Each row is a point. A path goes straight from each point to the next, and from the last back to the first. The post is the endless flat space through its rows: a point in 2 columns, a line in 3, a plane in 4, and so on, so that a path can go around it. How many times does the path go around the post? Going back the other way cancels.

Post (1 x 2):
[[ 0.38 -0.70]]
Path (15 x 2):
[[-0.56 -1.27]
 [-2.14 -0.44]
 [-0.63 -0.46]
 [-0.49 -1.22]
 [ 0.47 -2.02]
 [ 1.34 -1.01]
 [ 1.50 -0.18]
 [ 0.68  0.84]
 [ 2.91  0.20]
 [ 1.36 -0.97]
 [ 1.50 -2.07]
 [ 1.34 -0.53]
 [ 2.50  0.96]
 [ 2.81 -1.34]
 [ 0.32 -1.63]]
Times around: 0

Post (8 x 9):
[[ 1.05  0.19 -2.66  0.85  1.01  1.31  0.37  0.25  0.86]
 [-0.74  1.42  1.11 -0.50 -2.98 -0.41 -2.28 -1.99 -0.04]
 [ 0.85 -1.56 -0.39 -0.16  2.93  1.16  2.56  3.08 -0.85]
 [-0.75 -1.25  2.08 -0.31  0.14  1.41  0.66  1.35  1.81]
 [ 1.46  0.64 -1.61 -0.26 -1.30 -0.41 -2.11  1.24  1.47]
 [-0.45 -0.52  3.78 -1.78 -0.26  0.54 -2.93 -1.28  1.58]
 [ 0.97  0.69 -2.09  2.21 -1.11 -2.90 -0.03 -1.19  0.57]
 [-1.41 -1.58  1.60 -2.91  1.07  0.78  0.92  0.20  1.34]]
Path (19 x 9):
[[ 1.66 -0.15 -0.12  0.34 -0.30  1.20  1.11  1.68  2.91]
 [ 1.69 -2.04  3.95  0.15  0.73 -0.62  1.12 -0.24  0.05]
 [-0.82 -1.37  1.57  1.27 -1.61 -0.98 -0.48 -2.81  0.55]
 [-0.57  0.21 -0.01  3.14 -0.40 -0.26  0.01 -0.97 -1.50]
 [ 0.31  0.52 -0.38  1.59  0.43 -0.80 -0.68 -0.78  0.72]
 [ 0.98  1.84 -0.15 -1.03 -0.02  1.93 -1.26  1.09  2.66]
 [-0.01  0.40  2.51  1.62 -1.49  0.74  1.07 -1.22 -0.49]
 [ 0.49 -0.70 -0.51 -0.47 -0.61  1.62  1.12  0.15 -0.73]
 [ 0.17 -1.50 -2.47  0.60  1.40  1.06 -1.30  0.39 -1.45]
 [ 0.33 -1.06  0.67 -0.21 -0.50 -0.79 -1.73 -0.23  1.36]
 [ 2.04 -1.62  2.20 -1.71  0.47 -1.28  0.08 -0.53  0.41]
 [-1.95  0.53  0.45 -1.40 -1.31  1.15  2.48 -0.81 -0.01]
 [-1.33  0.17  0.36 -1.35  1.48  0.91  0.88 -0.54  2.57]
 [-0.46  0.65 -1.50 -0.37 -0.59  0.42 -1.47 -0.95  1.64]
 [-1.24 -2.40  1.68 -0.78 -0.05 -0.58 -1.41 -1.33  2.09]
 [-0.07 -3.14  1.56 -0.34 -1.31 -0.14  1.55  0.32  2.15]
 [ 2.95 -0.70  0.01  1.01  1.25  1.88 -0.08  0.75  1.09]
 [ 1.87  2.32 -0.80  0.71  1.30  1.44  1.24  0.87 -0.90]
 [-0.32 -0.10  0.68 -2.40 -0.41 -0.18  0.08  2.25  0.91]]
Times around: 0

Post (17 x 18):
[[-1.87  2.21 -0.57 -0.07  1.86 -0.34  0.57 -0.34  0.32 -0.91  0.15 -1.08
   0.54 -0.36 -0.16 -0.32 -1.13 -3.88]
 [-1.38 -0.44  0.84 -0.23 -1.56  0.59  0.78 -2.07 -1.33 -1.22 -1.45  1.09
   1.22 -0.28 -0.73  0.53 -0.97 -0.84]
 [-1.30 -0.31 -0.94  3.23 -2.10 -3.79 -0.38 -0.09 -0.13  0.73 -1.62  0.35
  -0.09 -0.56  0.25  1.89 -0.06  1.56]
 [-2.08 -0.79  0.39  0.04  0.81  1.10  0.74  1.21 -1.56 -3.40  2.24  1.57
   1.04  0.24  0.57  0.37  0.16 -0.08]
 [-1.82  0.72  0.43  0.69 -1.48 -0.80 -0.15 -2.10 -0.20 -0.37  1.29  0.33
  -0.60  0.82  0.39 -0.95 -1.52  0.07]
 [-0.38  0.15  0.68  2.51  0.45 -1.46 -0.19 -1.08 -0.93  0.86 -0.45 -1.68
  -2.67  0.46 -0.64  1.94 -0.57  0.34]
 [ 3.33  0.45  0.85 -1.60  0.23  0.31 -0.69  2.47  0.25 -0.91  1.99 -1.48
   0.04  2.30 -2.12  2.42 -0.98 -1.34]
 [-2.11  1.24  1.39  0.03 -2.10  1.28 -0.12 -0.81 -0.60 -3.28 -1.17  0.42
  -0.81  0.45  2.72 -1.50 -0.19  2.40]
 [-0.62  1.19 -1.28  0.11 -0.65  1.18  0.16  0.34  2.39  3.38  1.13 -0.45
  -0.01  0.47 -1.26  0.58  0.17  0.71]
 [-2.57 -0.39 -0.87 -0.88  1.63 -1.45 -1.03  0.98 -2.83 -1.35 -1.09  2.80
   3.13 -0.64 -0.36  0.99 -0.88  1.99]
 [-0.76 -2.28  1.02  0.16  0.04 -0.82 -0.72  0.05 -0.89 -2.12  1.04  0.42
  -1.03 -0.94 -0.13 -1.25 -0.21 -0.48]
 [-2.11  0.16  0.43 -1.08 -0.80 -1.34 -1.99  0.33 -0.66  1.95  1.05  1.48
   0.66  0.21 -2.18  0.34  0.46 -1.02]
 [-0.01  0.12 -0.58 -1.26 -0.82  2.83 -0.81 -1.39 -1.32 -3.86 -1.56  0.36
   0.26  1.33 -2.12 -0.64 -0.97 -2.10]
 [-0.89 -0.35 -1.33 -0.54 -0.40 -3.03 -0.97  0.61 -1.78 -1.49 -0.05  0.70
  -0.58 -0.67  0.96  3.36 -2.42  0.87]
 [-0.17 -0.37 -0.08  1.82 -2.80  2.05 -0.31 -1.77 -0.74  1.32 -1.28  0.53
   0.46  1.44  1.08 -1.24  1.73 -0.67]
 [ 0.48  0.72 -0.68 -1.57 -1.20 -1.45  1.08  1.51 -1.70 -0.92 -0.73  0.77
  -0.41  1.29 -0.91  0.67 -0.65 -0.35]
 [-0.54  0.67  0.67  1.07 -0.62 -0.91 -0.29 -1.75 -0.21 -1.36 -0.81  1.00
   0.29 -0.10  1.10  0.40  1.68  2.61]]
Path (30 x 18):
[[ 1.80 -0.11 -0.52 -1.77 -0.06  0.27 -0.83 -0.09  0.61 -0.26  2.48 -0.88
  -1.05  0.03 -1.64  1.52 -1.19 -0.25]
 [-1.86 -0.69 -2.80  0.02  0.01 -1.92 -1.84  2.56 -3.10 -1.70 -0.45  2.40
   0.01 -1.92  0.44  2.96 -0.98  1.45]
 [-2.67  0.33  1.35 -1.17 -2.05  3.65 -0.98 -0.65 -1.64 -1.68  0.52  2.89
   2.71  1.38  0.17  1.44 -0.88 -0.69]
 [-1.65  0.22  0.65  1.52 -1.87 -2.91 -0.18 -0.21 -2.19 -0.20  0.41  0.77
  -1.68  2.13 -0.98  2.35 -0.48 -0.39]
 [-1.12 -0.61  0.29  0.70 -0.73 -1.55 -1.00 -0.77 -1.68  0.21 -1.26 -0.23
  -0.33  1.67  0.67 -0.38  1.19 -0.69]
 [ 0.69  0.20 -1.39 -2.47  0.17 -2.18 -1.13 -0.74 -0.74 -0.29 -0.16  0.31
  -0.70 -1.46  0.27 -0.18  0.95 -0.31]
 [-1.67  1.22 -1.00  2.13  1.62 -0.78  0.08 -1.34 -1.76 -1.81 -1.03 -0.17
   1.07 -1.17 -0.91  0.35 -2.76  0.35]
 [-0.15  2.20  1.15  1.12  0.37 -0.90  1.31  0.55 -0.23 -1.92  0.19 -0.45
  -1.09  0.10  3.00  0.80  0.43  0.28]
 [-1.75  0.69 -0.97  0.57 -1.95  0.80 -0.01 -0.77  0.37  0.03 -0.98  1.52
   2.57  0.59  0.87  0.62 -0.82 -0.27]
 [-1.72 -2.48  1.14 -1.03 -0.98  0.45 -2.71 -1.52 -3.25  1.78  1.74  2.58
   1.27  1.59 -0.37  2.71 -0.45 -0.78]
 [-2.39  1.91  2.37  1.57  2.51 -0.01  1.92 -0.78 -2.04 -0.31 -0.46 -0.72
   1.28  0.79  1.54  0.91  1.27  0.21]
 [-0.15 -0.77 -0.59  1.38 -1.23 -0.55  0.98 -0.89  0.21 -0.60  1.03 -1.10
   0.20 -0.38 -1.74 -1.16 -0.18  0.29]
 [-2.01  0.48 -1.38  2.31 -2.21  0.66  0.98  0.40 -1.44  2.52  0.03  1.60
   0.39  0.43  0.92 -0.45 -0.01  1.05]
 [-1.06  1.72  1.72 -2.25  1.34 -1.85 -0.94  2.06 -1.06 -1.36  2.05  2.45
   1.22 -0.69  1.41  2.06 -0.39 -0.78]
 [-1.35  0.12 -1.10 -0.76  2.11 -0.33 -1.75 -1.01  0.40 -1.34 -0.05 -0.06
  -1.94 -0.96 -0.36 -1.71  0.48 -1.72]
 [-0.29  0.93  1.22  1.15 -0.14 -0.50  0.87 -1.04 -0.83  0.95  0.63 -0.77
   2.69  2.07  1.59  1.85  0.36 -3.19]
 [-0.21  0.72  0.02 -1.93 -0.03  0.97 -1.50 -1.82 -0.84  0.60 -1.20 -0.48
   1.46 -0.23 -0.32  1.32 -0.61 -1.71]
 [-0.28  1.65  0.52 -1.33  0.11 -1.48  0.46  0.39 -0.24 -0.27  0.33 -1.71
  -1.72  0.91  0.34  1.05 -1.26 -1.30]
 [-0.25 -2.17  1.45  2.74 -1.41  0.72  2.59 -0.64 -3.05 -1.76  2.20  1.26
  -1.39  4.32  1.46  2.14 -1.97  1.25]
 [-1.53 -0.85  0.50 -1.84 -0.67 -2.62 -0.22 -0.93 -0.10 -3.49  1.12  3.12
   1.47 -1.07 -3.10  2.07  0.32 -0.43]
 [-1.67  0.46 -0.03  0.56  1.36 -2.15  0.05  1.70 -0.10 -0.23  1.24 -1.07
  -1.33  0.04 -0.79  0.54 -0.15 -1.00]
 [-2.78  2.54  2.03  1.11  0.40 -1.15  0.02 -0.70 -0.53  0.69 -1.21 -1.14
   1.58 -1.12  1.77  0.81  1.17  1.02]
 [ 0.64  1.65  0.53 -0.36 -1.90  0.56 -0.67 -0.83 -1.28 -1.63  0.49 -1.38
   2.35  2.14  1.03  0.25 -1.00 -1.25]
 [-3.49 -2.60 -0.83  0.45 -2.02  0.69 -0.06 -0.95 -0.93 -0.29 -0.03  1.24
  -0.07 -0.16  0.08 -0.28  1.03  0.93]
 [ 0.09 -1.20  0.60 -0.25 -1.04 -1.97  0.11 -1.09 -0.70  0.09 -1.56 -0.69
   0.09 -2.14  0.11 -1.02  1.12  0.72]
 [-0.87  1.41  0.38  0.74 -0.86  1.22 -1.42  1.02 -1.51 -0.47  1.40 -0.01
   1.39  1.20 -0.73 -0.74 -1.36  0.39]
 [-1.56 -1.67  0.91 -0.48 -1.65  2.18  0.62  0.07  2.27 -2.81  3.07  2.04
  -1.21 -1.34 -0.88 -2.01 -0.34 -0.81]
 [-1.99 -2.43  1.51  2.34 -0.36 -1.23  1.67 -2.69 -2.79  0.09 -1.44  1.82
   0.43 -0.36  1.20  3.38 -1.04 -0.96]
 [ 0.05 -1.58 -0.59 -1.72 -0.54  2.34 -0.25  0.13 -0.66  2.09 -0.12  1.33
   1.86  1.36 -0.50 -1.34 -0.39  0.57]
 [ 0.18  2.33 -0.69 -2.94  2.64  2.73 -0.88  0.30  1.64 -0.56  0.75 -1.04
   0.94  0.05 -1.01  1.19  0.56  1.75]]
Times around: 4
